Each row is a point. Each copy is the shape, with its points in the same order, turned, moved and blurred by noise. Is it also mirrored, or only turned?

Shape (5 x 2):
[[  4  -2]
 [ -1   0]
 [ -6 -39]
 [-28  31]
 [ 20  54]]
Copy 1:
[[  5   4]
 [  8  10]
 [ 12 -33]
 [ 34  38]
 [-12  60]]
Copy 1 is: mirrored
Copy 2 (5 x 2):
[[ -2  -3]
 [ -1   5]
 [-27 -28]
 [ -4  40]
 [ 50  29]]
Copy 2 is: only turned
Copy 3:
[[ 12   9]
 [  6   9]
 [ 10  45]
 [-27 -14]
 [ 15 -50]]
Copy 3 is: mirrored

Shape (9 x 4):
[[-51 -37  -7  16]
 [ 15 -21  -3   9]
 [-10  56   8  15]
 [  6 -26   7  -4]
 [ 48 -23   7   8]
 [ -4  18  29  -2]
 [ -1  -7 -30  21]
 [ -5   9  37   7]
 [-20   8  -4  -4]]
Copy 1 (9 x 4):
[[-29  28  47  -2]
 [ 20  12   2   1]
 [-30 -48 -20   4]
 [ 15  14   8 -16]
 [ 51   5 -10  -1]
 [ -4 -31   0 -24]
 [ -7  16  -5  24]
 [  3 -34  13 -21]
 [-23   0  -2 -10]]
Copy 1 is: mirrored
Copy 2, 9 rows:
[[-36   4 -21  53]
 [  7 -32  -9  17]
 [ 33  29  35  14]
 [-11 -32  -7  10]
 [ 22 -60  -3   3]
 [  0  -3  34   3]
 [ 25  -5 -23  31]
 [ -1 -11  38  17]
 [ -3  16  -1  14]]
Copy 2 is: only turned

Shape, 12 rows:
[[ -7  28  22  -2  24 -33   8  22]
 [ -8 -32  16   3 -19 -27 -12   5]
 [ 11 -20 -60  -6  18  -4  20   9]
 [-38 -19 -29   8   0  51  23  10]
 [-17 -22  39   4 -18 -19 -40  27]
 [  1 -14   0  12   1  14  39  19]
 [-14   1  44 -23  25 -12  18 -18]
 [  9 -18  -6  -4  18  16  13 -29]
 [ 29   3 -47  13  20  30  16   9]
 [-25 -15  38  42  -1 -35   4   6]
 [-12 -25   0  12  44   4  11  -3]
 [-27  25  10  13 -21 -39 -27   8]]
Copy 1, 12 rows:
[[-16  23  34   1  28 -35 -10  12]
 [ 11 -25  -8  -1  15  -3 -32  -6]
 [ 11   7 -35  22  37  -9  41  32]
 [-43  16 -36   2   2  40  29   9]
 [-10 -37  14 -14  -7 -18 -43   0]
 [-21  16  -1  17  38  27   0  23]
 [ -6   6  40 -25  43  -2  -1 -21]
 [  1  -1   2   8  36  17  36 -20]
 [ -8   8  -9  46  23  15  51  18]
 [-38 -20   0   6  43 -19 -55  -8]
 [-26 -15   6  -4  47  -4  24   1]
 [ -3   8  -1   9  -3 -49 -44 -17]]
Copy 1 is: mirrored
Copy 2:
[[-20  12  21  39  15 -31 -16 -21]
 [  0 -23 -20   7 -13 -33  -3   7]
 [-19   5 -36  -3  39   8  40 -30]
 [-27  12  -2  -9   9  36  44  32]
 [  2 -25 -11  19  -7 -33 -36  34]
 [-17 -15  10  15   1  21  26 -12]
 [-24   5  41 -13  -9 -36 -11 -17]
 [  3   0  11 -31  16  -3  23 -14]
 [  6   9  -8   1  48  37  31 -23]
 [  3 -27  20  40 -12 -48  15  15]
 [-21 -14  19  -7  35 -19  28   1]
 [ 13  25 -14  41  -5 -44 -14  14]]
Copy 2 is: mirrored

Shape (13 x 9):
[[ 51   7 -14 -15 -12  17 -33  -3 -14]
 [ -6   7  17  -3 -31   3  10   2 -16]
 [ 12  11  -7  38  -7   1  15  21   8]
 [-15  11  22 -14  20  22 -25  13  15]
 [ -2 -12  15 -12  -2   3  34  -5   4]
 [ 21 -20   5  31  14 -16  -1  11 -19]
 [-27  -1  12 -13 -23  10  10   3 -20]
 [-32   8  28   5 -18  -1   7   8   8]
 [ 19  -2 -15  -7 -32  -6  -1 -22   8]
 [-11  -8  -8   8  10  13   9   4   8]
 [ 38   3 -24 -18  -6 -17   4  -7   6]
 [ 28 -20   4  -8 -13  -2  12 -20  16]
 [ -5  28  18  20 -15 -14  20 -41 -16]]
Copy 1 (13 x 9):
[[ 35  28 -14  24  30 -11 -43 -13  -2]
 [ 21  21  -1  18  -8 -14  27  -8  -3]
 [  2  -3  25  30 -24   6 -12  -2   8]
 [  0  30  30  -3  42   8  10  11   0]
 [ 18  -5  -7 -11  -4   7  22   8  -5]
 [ 18 -30  20  21   9 -23 -10  -4  19]
 [  5  18  -7  13   5 -15  38  -1 -15]
 [ -2  23  18   7  -4  -3  42   0  11]
 [ 14  19 -28   4  -6  -3  -9 -25  14]
 [-12  -6   7   8  10  11   6   2  -3]
 [ 18   7 -16 -14  -5 -12 -36 -15   0]
 [ 27   0 -24  -8   1   9  -5  -5  20]
 [ 28   4  13   5 -15   3  30 -54   0]]
Copy 1 is: mirrored
Copy 2:
[[ 46 -15 -26  -4 -16  30 -20 -15 -16]
 [ -6  19   6  18   3  -1 -13  -4 -26]
 [ 13  18 -14  31   1  -9  -9   9  28]
 [  5  -3  16 -39  21   7  -2   7   7]
 [-15   5   3  16   7   0  26 -20  -7]
 [ 17 -17 -27  32  33 -13 -11 -11  12]
 [-23  11   3   8   7  -2  -5   5 -32]
 [-21  16  24   3  12 -19 -12   1  -5]
 [ 11   0 -14  10 -31  -5 -12 -31 -10]
 [-13  -3 -16   0   3  -3   6   1  14]
 [ 36  -5 -26  10 -22 -10  12 -28 -10]
 [  7 -11  -6  19 -14   5   7 -43   1]
 [ -5  48 -15  13  17 -15 -19 -43  -9]]
Copy 2 is: only turned
Copy 3 (13 x 9):
[[ 43   1 -21 -20  15  60 -18   4   4]
 [ 24  -3   3 -10 -31   4 -12  -3 -20]
 [ 20   0  15  38  -1  11 -34   4  -4]
 [  8  25  34 -35  10   8 -10   6  15]
 [ 22 -22   8  -2  -9 -15  10  -1   5]
 [ 29 -15  10  14  33   5 -28 -20 -24]
 [  8  -1   9 -19 -27  -1   4   3 -27]
 [  3   2  31 -12 -30 -11 -18  -6  -8]
 [ 13 -28 -16  -2 -19  34 -13  -9   9]
 [  0  -5  21   8   9   8   1   4   0]
 [ 19 -23 -35  -1  10  22 -18   2  19]
 [ 29 -39  -1  -3  -4  18  -2 -11  18]
 [ 18   9 -10  14 -32  -2  -5 -50  -3]]
Copy 3 is: only turned
